Each row is a point. To make a cloud, some directions were put in groups of two or more. Within a group, all points are equally far from the middle, so they leave a hole (a ring in 2 directions, a hollow ball in 3). The other directions are filled evenly. Then the cloud was stretched, turned, moved and blurred a little. How many holes are there, and how many directions does each take, smallest first?

Cloud (20 x 3):
[[ 0.1 -6.6 -1.7]
 [-4.1 -4.4 -4.7]
 [ 3.4 -4.6 -4.0]
 [ 4.2  1.5  3.3]
 [ 0.4 -3.9 -7.1]
 [-1.3  1.9 -2.2]
 [ 2.9  2.0 -3.6]
 [-2.4 -2.2 -1.8]
 [-2.4 -0.4  0.0]
 [ 1.4 -2.2 -7.2]
 [ 3.5  0.2 -1.2]
 [-2.5 -8.4 -1.1]
 [-8.8  0.2 -0.5]
 [-5.3 -3.0 -3.0]
 [-3.8 -0.6 -0.7]
 [-1.8  0.8 -8.7]
 [-0.4 -1.2 -6.9]
 [ 0.1  3.8 -8.1]
 [ 0.2  2.2  0.6]
 [ 0.4  0.1  4.9]]
Holes: 0

Cloud (28 x 4):
[[ 1.2  3.7  6.0  0.9]
 [ 5.3  1.4  4.6  2.9]
 [-2.0 -1.9  7.1 -3.7]
 [ 2.1  2.1  1.9  4.9]
 [-2.0 -1.1  7.0 -4.1]
 [-2.8 -2.3 -3.8 -5.2]
 [ 4.3 -0.4 -6.0  1.6]
 [ 0.2 -6.4  3.7  0.5]
 [-2.0  5.1 -4.5  0.6]
 [-5.2  2.5 -3.6 -3.3]
 [ 4.0 -0.3 -5.5  2.7]
 [-0.6  3.3  6.5 -0.3]
 [-2.1 -3.2 -4.2 -4.5]
 [-0.9  5.6 -4.9 -0.5]
 [ 2.9 -3.6 -4.2 -4.6]
 [-0.8 -5.3 -3.4 -0.6]
 [ 0.8  3.2  4.9  3.1]
 [ 4.5  4.6  3.3 -1.4]
 [ 6.0 -4.5  4.2  2.1]
 [-6.1  1.4 -1.4  0.1]
 [ 2.8  2.5 -5.6  2.5]
 [ 6.9 -4.4  4.7 -0.2]
 [ 5.3 -1.3  2.4  4.5]
 [ 3.5  5.1  2.5 -2.4]
 [-5.0  3.1 -1.5  1.3]
 [-0.8 -4.0 -4.8 -3.6]
 [ 1.1 -6.6  3.3  0.9]
 [ 4.8  1.9  4.8  2.8]]
Holes: 2 (2, 2)

Cloud (52 x 6):
[[ 4.7  3.3  4.2 -3.4 -0.3  3.8]
 [-2.7 -5.4  5.4  4.2 -0.3 -2.6]
 [-4.8  2.9 -2.9 -5.5 -1.5 -1.8]
 [ 3.5  7.1  0.5  1.3 -0.6 -7.6]
 [ 2.4  3.8 -3.2 -0.9 -1.5 -2.6]
 [ 5.5  3.9  5.4  2.9 -3.2 -5.9]
 [-0.3 -2.4  0.6 -0.7 -2.9  2.8]
 [-0.5 -3.3  0.4  1.6 -8.7 -2.7]
 [-2.4 -3.9  4.6  3.8 -2.2  0.5]
 [ 0.2 -2.8  4.1 -4.7  0.4 -2.3]
 [-3.1 -2.9  1.7  0.4  3.0 -6.1]
 [ 1.1 -1.7 -5.7 -1.2 -0.9  3.8]
 [-2.8 -2.1  1.1 -5.7 -3.7 -3.9]
 [ 0.9 -4.7  2.6  4.7 -5.7  1.0]
 [ 4.5  2.2 -3.2  3.9 -1.1 -4.5]
 [ 3.1  1.2 -1.7 -4.4 -1.9  2.0]
 [ 2.9  1.1  2.3  1.0 -8.5  6.0]
 [-0.1  3.1  3.0 -4.7 -6.3  0.8]
 [ 5.0 -1.6  1.0 -2.1  1.3  5.4]
 [ 5.5  2.8 -1.6 -1.2 -1.9  1.0]
 [-4.6  0.9  2.9 -4.2  2.7 -1.9]
 [ 5.6 -0.2  4.0  1.7 -1.2  5.7]
 [ 4.2  2.8  0.9 -2.9 -5.1 -5.0]
 [-3.7  5.8 -1.7 -2.7 -4.3  0.3]
 [-4.3  2.8  0.7 -3.4  1.1  2.6]
 [-3.9 -3.3  3.4 -1.4 -4.3 -2.6]
 [ 0.6  7.7  5.8  2.3  0.2 -0.2]
 [-1.8  4.5  4.8  3.7 -1.9  7.5]
 [ 0.2 -3.1  0.7 -0.9 -6.5 -2.9]
 [-5.5  2.5  7.1  1.4 -3.1  0.7]
 [-3.2  3.9 10.2  1.5 -4.6 -1.6]
 [ 1.1 -0.8  1.5  2.2  3.9  1.6]
 [ 5.4  0.5  7.1  2.5 -5.8 -6.6]
 [ 3.0 -5.8  1.0  3.2 -8.7 -4.4]
 [ 2.8  1.3  6.2  6.0 -3.7  2.3]
 [-2.3  3.2  0.9 -0.8 -3.5  3.4]
 [-0.5  4.2  3.1 -1.1 -0.9  3.3]
 [ 1.7  1.8  6.2  6.2 -0.3  2.8]
 [ 7.5 -5.4  1.3 -0.2 -4.4  1.1]
 [ 0.1 -1.8  5.2  6.0  2.3  2.0]
 [ 6.3  4.5  8.6  2.2 -2.1 -4.7]
 [ 1.7  4.1  4.7  4.2  2.9 -4.6]
 [ 2.4  5.4  6.6  3.6 -1.4 -4.4]
 [ 6.4  6.3  4.3 -0.5 -1.7  2.7]
 [-3.2  0.1 -0.4 -4.7  2.8 -3.3]
 [-3.5 -6.5 -1.2 -0.3 -1.9 -5.8]
 [-0.2  0.5  6.1 -3.2 -3.8 -4.0]
 [-5.1 -2.7  5.4 -3.9 -4.1 -2.7]
 [ 6.4 -2.5  4.6 -0.1  2.2 -2.5]
 [ 3.1 -1.7  1.3 -0.2  5.7  3.0]
 [ 6.3  1.3  2.7  0.1 -5.0 -3.0]
 [ 1.4  0.4 -1.4 -9.5 -0.7 -0.4]]
Holes: 0

Cloud, 84 rows:
[[  2.1   3.6   1.8  -0.7  -1.7   9.3  -0.8  -1.2]
 [ -2.6  -4.8  -6.8   0.2   2.6   4.2   3.1  -1.0]
 [ -2.6  -3.5  -7.5   0.9  -1.1   1.5  -6.1   4.1]
 [  1.1   5.0  -0.2  -2.9   1.6   7.1  -0.6   5.3]
 [ -2.9  -2.4   6.4  -2.5  -2.1  -3.3  -4.6   4.2]
 [  2.2  -6.0   3.1  -1.5  -2.8   6.0   1.7  -4.5]
 [  2.9  -2.1  -4.9   7.7  -1.3  -1.7  -3.3   4.2]
 [ -2.0   1.5  -7.2  -1.9   0.0   6.6  -1.9  -0.8]
 [ -4.1  -6.6  -1.4   5.9   1.9   0.7  -1.3  -1.2]
 [ -1.3  -0.8   0.9  -5.1  -5.7   4.2   1.5  -2.9]
 [  0.5   0.1  -3.1   1.5  -5.8   9.3   1.7   2.3]
 [  0.4   1.1   9.0   0.7  -1.1   0.1  -2.9   1.3]
 [  6.3   3.3  -3.2   5.9   0.4   0.6  -1.9  -4.5]
 [ -6.6   0.1   2.8  -1.2  -2.9   0.6   1.8  -0.4]
 [  5.0   2.8  -2.3   5.7  -0.4  -4.8  -5.8  -2.8]
 [  3.0  -2.8   1.3  -1.1  -4.6   6.8  -4.4  -4.5]
 [  1.1   2.3   1.5  10.0  -1.0  -1.8  -1.5   1.9]
 [ -1.1   0.5  -4.3   3.1  -6.3   7.4  -2.4  -2.4]
 [ -0.5  -2.4   0.9  -3.8   0.6   5.4  -1.4  -6.1]
 [  6.3  -0.8  -0.8  -5.1  -6.0   0.5  -3.2   0.9]
 [  3.4   4.4  -7.6   2.7   1.0  -2.1  -2.5   0.3]
 [ -1.9   0.5  -1.4   7.1   5.2  -2.6  -0.9  -0.4]
 [ -3.6  -8.4  -3.1  -2.6   1.0   0.0   0.0   3.6]
 [  3.0  -3.2  -4.5  -4.1  -6.5   0.4  -2.4  -3.7]
 [  4.2  -2.0  -2.6  -9.6  -1.8   1.7  -0.1   0.9]
 [  4.4   3.5   0.4   0.3  -4.6   7.6   1.9  -2.3]
 [ -3.5   0.5  -6.5   7.0  -2.2  -1.6  -2.7  -4.6]
 [  3.0  -1.7   6.8   3.7  -4.3  -0.1   1.3   2.4]
 [  0.5  -3.3  -2.7  -1.5  -1.7   4.3  -2.3   8.5]
 [  4.4  -0.3  -6.5  -1.9   0.6   1.7   1.6  -6.2]
 [ -1.2  -3.5  -4.8   1.7   1.4   0.0  -4.7  -7.7]
 [  5.1  -0.8  -8.3  -3.0  -1.4   1.0  -0.4  -2.0]
 [ -0.3   4.8   1.3  -3.2   1.5   7.5   1.2   4.3]
 [ -3.6  -3.6   4.8  -3.0   3.6  -6.1  -2.7  -1.1]
 [  8.6   3.6  -0.3  -1.8  -2.0   0.1   2.4  -1.0]
 [  4.9  -1.7  -5.9  -2.0   1.8  -4.8  -0.6   2.5]
 [  2.3  -3.8  -8.1  -3.3   0.3   5.4  -1.4   0.0]
 [ -1.3  -6.0   0.1   0.2  -1.8   7.8  -3.3  -0.2]
 [ -2.3  -1.5   3.2  -5.4   3.9   1.3  -1.8  -3.6]
 [  3.4  -7.5   4.0  -5.6   0.1   2.7  -0.9   1.1]
 [  5.0  -3.2  -3.0  -4.5  -4.7  -3.0  -5.4  -2.7]
 [  0.8   2.0  -4.5   6.9  -1.9   2.1  -4.9  -6.2]
 [  4.6   1.4   3.2  -9.2   1.0  -1.7  -1.5  -1.4]
 [  1.5   1.1  -1.5   1.0  -4.3  -4.0   4.3   4.5]
 [  3.0  -2.2  -3.3  -7.8  -1.5   5.1  -3.5   0.5]
 [ -4.1   1.5  -5.5   4.8  -0.3   4.2   4.0   2.5]
 [ -1.1  -7.5  -5.6   3.5  -0.5   4.1  -3.3   1.8]
 [ -4.0   6.3   1.5   0.4  -1.8  -0.7  -1.4  -2.4]
 [ -2.7  -2.3   1.0   5.6  -4.3   6.5   1.3  -0.2]
 [  0.9   4.8  -5.7  -5.4  -1.3   2.8   0.1   0.2]
 [  1.4  -0.2   3.0  -6.2   1.8  -6.7  -5.6  -1.7]
 [  1.2  -6.8  -1.5   4.2   1.4   3.7   3.2   3.4]
 [ -2.4   3.0  -0.1  -6.6  -1.2  -3.1   1.9  -2.6]
 [  3.0   3.4   1.3  -3.7  -0.8   0.0  -7.0  -4.4]
 [  1.1  -0.6   6.7  -6.0  -1.2   4.6  -2.8   0.9]
 [  2.9  -1.1  -1.5   0.1  -7.5   1.7  -7.5  -3.9]
 [ -3.3  -1.9  -8.6   1.6  -3.1   0.4  -3.6   4.1]
 [  5.5  -0.6  -3.2  -3.7   0.7  -5.5   0.9  -5.6]
 [ -4.6  -2.0   3.6  -4.1  -1.5   1.2  -0.3  -4.7]
 [ -3.6   0.6   3.7  -2.5   5.0  -1.7   1.2   4.6]
 [  1.2  -4.4  -0.2  -1.6  -5.2  -0.9  -5.4   6.1]
 [ -1.1   0.5  -4.7   4.0   2.1   2.5   1.8   7.6]
 [ -0.9   4.7  -2.5   1.0  -1.5   8.1   0.7  -2.2]
 [ -1.7   5.9   2.5  -0.5  -2.9  -0.1   0.7  -3.9]
 [ -3.3  -5.4  -3.5   6.1  -5.6   0.4  -2.2  -4.5]
 [ -1.7   3.6  -3.2   4.7   1.7  -1.3   0.6  -6.1]
 [  0.9   1.8  -0.8  -1.4  -2.9  -1.4 -10.7   0.2]
 [ -3.7  -2.9  -0.2   7.6  -4.2   3.0  -3.4  -3.5]
 [ -1.3   3.7   3.2  -4.4   1.4   5.5   4.6   2.1]
 [ -3.6   3.1  -1.7  -0.9   4.2   5.4   1.6   1.5]
 [ -0.7   0.5   4.6  -5.5   4.1  -5.5  -2.7   2.3]
 [ -1.2   1.9   1.4  -4.1  -3.9   0.7   0.4  -6.1]
 [  4.6  -1.3   0.3   5.3  -8.4   1.6  -2.8  -2.0]
 [  0.0   3.5  -4.1   5.5  -3.3   1.0  -5.9   6.0]
 [  6.8  -2.8  -5.4   0.0  -2.0  -2.5   1.7   1.6]
 [ -0.5  -7.4  -0.6   2.8   2.0  -5.6   4.5  -2.7]
 [  3.5   2.2  -4.9  -1.0  -6.0   1.6   3.0  -1.2]
 [ -0.2  -1.0   6.1  -1.9   5.2  -2.2   2.2  -2.7]
 [  5.0   3.1  -0.6  -1.4   4.1   0.9  -2.0  -4.8]
 [  5.9  -3.4   0.3   4.3  -0.6  -1.5   5.7   1.2]
 [  3.7  -4.5  -2.9  -0.9   0.9   8.4   3.5  -1.5]
 [  0.0   2.1  -0.6   0.2   0.3  -5.2   6.0   4.6]
 [  4.8  -2.7  -7.8   0.8  -4.4  -1.3  -0.6  -0.1]
 [ -0.6  -0.4  -4.5   8.4  -0.6  -6.4   0.7   0.3]]
Holes: 1 (8)
